Rows are points. Before rounding, the points of a table are all equally far from one centre. They may lie mostly on one side of it. Write the centre, to within rounding.

Points, 9 rows:
[[ 12.2  13.9]
 [ -5.3   9.5]
 [ 19.6  13.4]
 [ 13.7  13.9]
 [-22.1 -48.3]
 [ -1.5  11.1]
 [-16.8   0.8]
 [ 20.0  13.4]
 [-26.7 -17.6]]
Centre: [ 13.4 -27.3]

Points, 11 rows:
[[ 27.7 -19.1  15.3  40.5  -5.8 -22.1  18.5  21.7]
 [  3.8 -19.9  12.5  -5.1  17.6 -17.2   6.9  22.9]
 [ 34.2   0.5  38.0  -7.1   1.3 -10.5  -7.0  11.8]
 [ 30.2 -32.2   7.0  17.9   2.1  -5.0  -9.7   0.9]
 [ 32.8 -13.8  23.8  -5.1 -26.9  13.8  15.4  10.1]
 [ 26.9   3.8  40.0  16.2  -5.1 -19.0  -0.3 -17.3]
 [ 47.4 -19.6  17.8  12.8  -6.6 -16.3   0.7  22.1]
 [ 32.8 -14.4  -5.4  20.0   8.6 -33.8  -1.9   6.7]
 [ 27.4 -25.8  27.9  21.0   2.3  -4.3 -12.1   6.4]
 [ 31.1 -21.7  26.6  36.4  -5.5 -15.9   5.7  -6.3]
 [ 16.3 -19.7  24.3   9.2 -11.2  -8.2 -21.8   8.3]]
Centre: [17.8  2.4  9.4 12.6 -4.2 -5.6 12.0  6.3]

Points:
[[ 11.4 -38.0 -18.6  -5.2  -0.8  -6.6  -4.5  35.3 -31.6  -1.9 -28.6   7.6
   32.9  -5.3   3.0 -12.4  17.7   3.8]
 [ -0.1  -5.0 -20.1  -0.7 -21.9 -22.8  -0.1  21.3 -42.0  -3.0  -0.2   0.8
   40.9 -19.8 -21.4  -5.7   8.1   4.1]
 [ 31.8 -10.5   6.3   3.9 -15.2  -2.1  14.6  28.1 -44.4  23.2 -20.4  19.1
   18.1 -29.3  -3.6  -6.0  13.0  20.4]
 [ -0.4 -16.0   5.1   6.3  -0.2  -6.1   3.1   9.9 -16.9   6.0 -23.7  -5.6
    6.7 -34.7 -37.0  -9.4   1.9  22.7]
 [ 30.2 -22.2 -13.0   8.0 -19.1   4.7  -1.6  17.5  -5.0   4.2 -43.8   9.9
    8.1 -27.2  12.8   4.4 -12.5  25.1]
 [  8.8 -34.3 -17.9 -14.7 -24.6  -2.8  -7.5  -8.9 -22.5  13.6  -6.0  29.8
    2.6 -12.0 -12.8  -2.8  13.3  16.8]
 [  5.8 -21.6  -7.7   9.3  -9.4  -0.8  -5.4  23.7  -8.0  -5.1 -53.2 -10.7
   12.1 -40.3 -22.7  13.0   9.2   5.9]
 [  7.0 -10.7  27.8   1.7 -11.0  17.2 -18.9  33.0  -9.6  -2.6 -25.0   9.1
   19.8 -35.1   8.7 -19.3  -3.0  28.9]
 [ 13.9 -13.7 -13.1   5.5 -23.6   3.2  -5.8   8.1   0.6  17.7 -23.4 -19.1
   -0.2 -22.4 -20.3  -2.6  19.3 -11.5]
 [ -5.5  -9.7 -17.8   7.6 -30.1 -14.4   1.8  24.5 -16.1  18.4 -30.6   3.9
   22.9   2.6  -4.9 -16.4  13.4   4.3]
 [ 23.1  -6.6 -15.8  -3.0  15.3  -7.6  -0.2  19.2 -50.3  17.7 -34.6   4.3
   22.0 -20.8 -20.9  11.0  13.9  21.4]
 [ -3.4 -11.3  -2.6   9.8  10.4 -15.7  -8.7  33.5 -32.5  12.7 -40.9   6.8
   30.1 -42.0  -8.7  -8.4  -0.4   2.0]
 [ 17.4 -22.7  -1.0   3.9 -26.1 -10.2  15.3  22.8 -53.3   4.5 -17.0   7.3
    6.5 -18.5 -16.0 -20.0 -15.3   6.8]
 [ -5.5 -12.8  12.1   7.4  16.5   1.4  -3.9   7.8 -24.5  -3.1 -26.4   8.7
   41.7 -11.8 -18.3  -1.0  20.9  35.3]
 [ 16.5 -14.4  -8.3  -5.1 -22.0  -7.8  -7.7  17.4  -1.8  16.3 -20.8   6.7
   30.9 -35.5 -13.8  -3.3  11.3  17.1]
 [ 14.3  -1.7   1.4   3.4 -21.5  10.9  -0.3  36.8 -36.8  -6.0 -40.8  23.8
   40.6 -34.9 -18.1  -9.9   0.2   5.2]
 [ 30.8 -22.8 -11.2  -6.0  -9.1  -6.8   2.5   9.7 -40.7  25.8 -35.5   8.2
   20.1 -27.4 -16.3  12.1 -12.5  14.5]
 [ 18.5  -1.0  -6.2 -14.3  -2.7  18.6   7.2  32.8 -56.4   4.6 -21.0 -19.4
   22.3 -31.2 -12.0   9.2  17.2   8.6]
 [ -6.3  -7.6 -21.3  22.5 -30.1 -10.4 -15.4   5.2 -19.2 -14.1 -19.9   0.2
   19.4 -22.8  -9.0 -18.6   1.9  23.3]
 [ 31.2   1.7   4.3  14.9 -20.7 -13.7  10.0  15.1 -43.4   9.0 -36.2   7.0
   40.0 -26.2  -5.6  -9.4   8.8   7.8]
 [  2.2 -12.2  -8.0  10.2 -20.7   4.1  -7.1   9.4  -3.7  27.5 -31.3   7.6
   30.9 -35.9  -6.1  11.4   8.9  19.5]
 [ 30.1  -2.6 -20.1 -14.6 -22.0   4.4   2.2  17.9 -32.1  22.7 -33.0  21.2
   12.6 -33.6 -11.1  -5.4  13.6   3.9]
 [ 20.3  12.1   8.5   5.4  -4.7  -3.2  14.0  12.5 -27.6   1.2 -48.5  11.8
   33.6 -40.0 -10.0 -12.9   3.6   7.1]
 [ 15.6  -2.2   0.8 -22.1 -13.8 -11.9   4.4  17.1 -35.1   1.4 -32.4  12.0
   43.9 -29.4 -16.7   3.0  -1.4  27.0]
 [ 22.8  10.3   6.1   4.9  -2.3  -1.7  -4.1  33.9 -24.3   2.8 -30.8   3.7
   48.1 -29.1 -32.3  15.6  -0.2  11.4]]
Centre: [  5.7  -0.1   9.9   1.5  -7.1   1.6 -12.7  10.9 -29.8 -10.0 -17.0  12.1
   5.2  -8.1   2.9  17.7   2.1  -6.0]
